Every row gives one point. The points of each table are mixes of a few directions, plus a little noise. Count the directions of each table, and those that both share. Where both have some left over, give the other angles between the two spaces (their principal angles), to ten degrees, smallest first.

First (5 x 2):
[[-1.20 -1.65]
 [ 2.08  2.85]
 [-2.09 -2.87]
 [-0.55 -0.75]
 [ 1.76  2.42]]
Second, 5 rows:
[[ 1.28  1.74]
 [-1.67 -2.30]
 [ 1.57  2.16]
 [ 1.13  1.56]
 [-2.31 -3.16]]
Directions: first 1, second 1, shared 1

First (5 x 4):
[[ 0.32 -2.50  0.82 -1.06]
 [ 0.18 -1.45  0.48 -0.62]
 [ 0.54 -4.21  1.38 -1.78]
 [-0.55  4.36 -1.43  1.84]
 [-0.49  3.82 -1.24  1.62]]
Second (8 x 4):
[[ 0.04  1.19  1.56 -0.95]
 [ 1.21  1.40  0.12 -0.59]
 [-0.64  1.98  0.00 -2.30]
 [ 1.97  0.44  0.85  0.84]
 [-1.75 -0.32  2.93 -0.44]
 [ 2.60  0.94 -2.24  0.43]
 [-1.81 -0.76  2.32 -0.13]
 [-1.63 -4.87 -5.60  3.10]]
Directions: first 1, second 3, shared 0; angles 60

First:
[[-0.16  0.88 -1.09 -1.64 -2.40 -0.97  0.20  0.73]
 [ 0.40 -2.58  3.16  4.87  7.02  2.86 -0.51 -2.18]
 [-0.05  0.44 -0.55 -0.86 -1.22 -0.50  0.10  0.39]
 [ 0.00 -0.02  0.03  0.08  0.08  0.05 -0.01 -0.02]
 [ 0.04 -0.25  0.29  0.50  0.71  0.28 -0.06 -0.19]
 [ 0.24 -1.55  1.89  2.95  4.26  1.76 -0.33 -1.29]
 [-0.12  0.73 -0.88 -1.38 -1.98 -0.78  0.14  0.62]
 [-0.25  1.64 -2.04 -3.09 -4.53 -1.84  0.34  1.39]
 [ 0.23 -1.43  1.76  2.70  3.92  1.59 -0.31 -1.21]
 [-0.35  2.16 -2.66 -4.06 -5.89 -2.38  0.44  1.82]]
Second:
[[ 0.18  0.91 -0.46  0.35  1.72  0.08  1.11 -1.58]
 [-0.81 -0.31 -1.23 -1.44 -0.10 -3.41  0.26 -4.44]
 [ 0.14  2.82 -2.05 -0.62 -1.27  1.50  2.62  2.90]
 [-1.55 -1.43 -0.57  2.07 -1.38 -2.99 -0.49  2.45]
 [ 0.72 -1.11  2.41  2.35  0.35 -1.25 -3.33  2.20]
 [-0.07 -1.63  1.73  3.54  2.88  4.12  0.45  2.87]
 [ 0.37 -0.15 -0.13 -2.79  0.70  3.88  1.62 -3.06]
 [ 0.57 -0.20  0.94 -1.08 -2.68  1.25 -1.67  3.12]
 [ 0.46  1.13 -0.72 -2.38 -0.31 -3.20 -0.57 -4.39]]
Directions: first 1, second 5, shared 1

First, 8 rows:
[[ 0.26  0.89 -0.83 -2.35 -1.37 -1.71  1.95  1.79 -0.37 -1.25  0.99]
 [-2.22  0.64  3.24  0.38  0.55  0.53 -1.67 -0.93  0.17 -0.15  0.97]
 [-3.15  0.79  1.24 -0.38 -1.23 -1.31 -1.66 -0.64 -0.38  0.76  2.39]
 [-0.97  0.11  2.22  3.36 -0.94 -1.03 -0.02 -0.74 -0.27 -0.11  0.45]
 [ 6.05 -0.46 -1.52  0.05  1.27  0.96  4.99  2.63  0.28 -2.93 -3.60]
 [ 2.61  0.20  0.55  4.12  3.12  3.02 -0.32  0.69 -0.59  3.13  0.76]
 [ 0.40 -2.50 -6.91 -3.66 -0.50  0.37 -1.85 -1.71  0.78  1.64 -2.46]
 [-3.03  0.37  2.05 -1.59 -0.81 -0.77 -1.49 -1.11  0.35 -1.09  0.58]]
Second:
[[-0.32 -1.16 -0.96 -1.90  0.39 -0.27  0.17 -0.70  1.10  0.33 -1.03]
 [ 2.53 -0.14  2.24 -0.65 -2.15 -1.19 -0.44 -0.62  0.16  1.99 -3.13]
 [ 3.44  0.28 -3.74 -0.19 -2.49 -4.45 -0.32 -1.26 -4.40  2.24 -1.07]
 [-0.38 -2.31 -1.01 -3.90  0.56 -1.12  0.64 -1.83  2.52  1.07 -2.96]
 [ 1.72  0.73  2.85  2.48 -0.18 -0.01 -0.71  0.35 -2.21 -0.61  0.52]
 [-1.86 -1.39 -1.40 -0.65  2.61  1.99 -0.32  0.43  0.58 -2.24  2.14]
 [-3.86  3.53  0.85  4.92  1.88  1.31  1.63  1.58 -0.80 -2.55  4.99]
 [-1.27  0.42  1.15 -0.15 -0.66  3.64 -0.68  2.09  3.07 -0.20  0.52]]
Directions: first 5, second 5, shared 1; angles 30, 60, 70, 90

First:
[[-1.79  1.13  2.23 -2.43  0.97  2.22 -3.98  2.74  1.32 -0.62 -2.18  1.08
   2.72 -0.56]
 [-1.66 -0.41  1.38  4.34  5.04  0.95 -2.51 -1.83  0.09  1.39  0.18 -2.22
  -0.95  0.14]
 [ 2.21  1.45 -0.86 -3.53 -0.71  3.41 -2.52  2.28  1.25 -1.84 -0.98  1.08
   0.57  1.29]
 [ 2.73  0.88 -3.13 -2.42 -3.54 -0.95  4.34  1.60  0.23 -0.10  1.42  2.00
  -0.78  0.86]
 [ 0.08 -0.20 -0.19 -1.96 -4.10 -1.34  1.76 -1.13 -0.90 -2.23 -0.93 -0.15
   0.72 -0.67]
 [-1.90  1.24  0.02  3.01  2.73  0.01  0.82 -0.71  0.68  0.94  0.10 -1.25
  -0.27  0.09]
 [-1.73 -0.76  2.10  2.78  2.81  1.07 -3.47 -2.93 -0.54 -0.85 -1.23 -2.86
  -0.14 -0.33]
 [ 1.66 -3.17  0.35 -1.83 -4.27 -2.58  0.79 -1.71 -2.35 -0.84  0.48  0.41
  -0.37 -0.95]
 [ 0.39 -0.15 -1.90  2.03  1.06 -2.79  4.76  1.65  0.23  4.16  3.18  1.93
  -1.47  0.12]]
Second:
[[ 2.44 -0.96  1.20 -2.05 -2.54 -2.97 -0.59  2.50 -1.00  0.64  3.77  0.92
   0.24 -0.86]
 [-0.21  1.32 -1.56  1.61  3.03  4.51 -1.50 -2.34  1.14 -1.60 -2.82 -1.74
  -1.10  1.83]
 [-2.23 -2.24 -0.83  0.57 -0.90 -1.17  3.47 -2.05 -0.80  1.37 -2.64  1.62
  -0.04 -0.75]
 [-0.31 -1.68  1.84 -1.21  0.92  0.95 -3.54  0.93 -0.24  0.61 -0.99  1.00
   0.85 -0.52]
 [ 1.18  5.82 -1.91  2.11  0.91  0.88  1.65  0.32  1.85 -2.59  2.79 -3.74
  -0.89  1.72]
 [ 0.48 -2.97  2.75 -2.62 -1.88 -2.72 -2.10  2.53 -1.35  1.85  1.58  2.42
   1.40 -1.83]
 [ 0.09  0.00 -3.94  2.17  0.22  1.88  4.25 -4.31  0.01 -0.92 -2.70 -0.85
  -2.43  1.72]
 [-1.49  0.70  2.43 -0.63  0.24 -1.36 -1.62  2.48  0.35  0.66  1.03  0.36
   1.93 -1.30]]
Directions: first 5, second 4, shared 3; angles 70

First (10 x 20):
[[-2.16  0.54 -0.46 -0.74 -3.81  0.25 -1.36 -2.42 -0.15  0.09  2.62 -1.59
  -0.87 -0.05 -0.15  1.79 -2.01  0.39 -1.75  0.15]
 [ 3.03  2.43 -1.07  0.86  8.99  2.34  0.11  2.70 -0.52 -1.37 -1.14 -0.09
   4.09 -0.59 -0.42 -3.05  1.07 -1.03  1.25  2.19]
 [-1.18 -3.03  1.51  0.20 -4.85 -2.10  0.30 -1.07  0.89  1.35 -0.99  0.45
  -2.57  0.48  0.81  1.55 -0.16  0.89  0.20 -1.66]
 [-2.90 -1.62  0.42  1.90 -0.21  1.98 -5.28 -5.66  1.61  1.11  2.74 -6.81
   2.61 -0.95  1.82  1.91 -6.48  1.85 -1.80  2.98]
 [ 2.10  3.89 -1.89 -0.39  6.22  2.25  0.49  2.33 -1.34 -1.80  0.54  0.54
   2.80 -0.44 -1.24 -2.27  1.29 -1.39  0.17  1.64]
 [ 0.92  0.56 -0.18 -1.15 -1.40 -1.25  2.54  2.29 -0.78 -0.42 -0.95  3.32
  -1.92  0.56 -0.89 -0.50  2.99 -0.76  0.60 -1.78]
 [ 0.48 -1.32  0.90 -1.04 -4.14 -2.79  3.16  2.15 -0.28  0.46 -2.00  4.11
  -3.61  0.89 -0.41  0.27  3.40 -0.34  0.96 -3.08]
 [-0.52 -3.71  1.82  1.65 -0.65 -0.98 -1.11 -1.35  1.54  1.51 -1.81 -1.47
  -0.03 -0.02  1.60  0.64 -1.48  1.27  0.82 -0.03]
 [-0.45  1.98 -1.09 -0.92 -0.62  0.67 -0.03 -0.20 -0.77 -0.73  1.80 -0.01
  -0.03 -0.03 -0.80  0.20 -0.05 -0.46 -0.96  0.19]
 [ 0.85  0.18  0.00 -0.26  0.54 -0.46  1.14  1.33 -0.25 -0.16 -0.83  1.48
  -0.40  0.16 -0.29 -0.55  1.41 -0.40  0.53 -0.59]]
Second (8 x 20):
[[ 0.65 -0.32  0.42  0.25 -0.13 -0.25 -0.03 -0.02 -0.04  0.10  0.97 -0.28
   0.03 -0.17 -0.34 -0.58 -0.10  1.06  0.32 -0.63]
 [ 1.79 -0.47  1.36 -0.14 -0.66  0.26  2.02 -0.98  1.56  1.68  2.93  1.06
   2.48  1.72  1.19 -0.93  0.32  4.65 -0.08  0.53]
 [-2.54  0.10 -2.51 -1.37  1.49  6.35 -1.05 -2.25  1.33 -1.09 -5.59  0.96
  -1.01  1.17  1.55  2.35  4.52 -3.39 -2.53  3.82]
 [ 1.51  0.07  1.55  0.66 -0.96 -3.66  1.15  1.17 -0.42  1.03  3.47 -0.15
   1.22 -0.20 -0.42 -1.17 -2.61  2.49  1.31 -1.82]
 [-0.43  0.16 -0.16  1.48  0.05 -4.58 -2.76  2.91 -3.45 -2.03 -0.05 -2.79
  -3.42 -3.82 -3.45 -0.84 -3.43 -4.06  2.16 -4.09]
 [ 0.61 -1.46 -0.46 -0.68  0.80  6.89 -0.19 -3.38  2.35 -0.05 -1.17  0.65
   0.10  1.58  1.15 -0.08  5.34  2.78 -1.79  2.45]
 [-1.62  1.79 -0.36 -0.10 -0.46 -4.85  0.69  2.55 -1.39  0.29 -0.65  0.49
   0.54 -0.33  0.23  1.32 -3.87 -3.56  0.65 -0.34]
 [ 0.03  0.04  0.07  0.03 -0.05 -0.16  0.09  0.05 -0.03  0.06  0.16  0.04
   0.13  0.07  0.04 -0.01 -0.12  0.06  0.00 -0.02]]
Directions: first 3, second 3, shared 0; angles 80, 80, 90
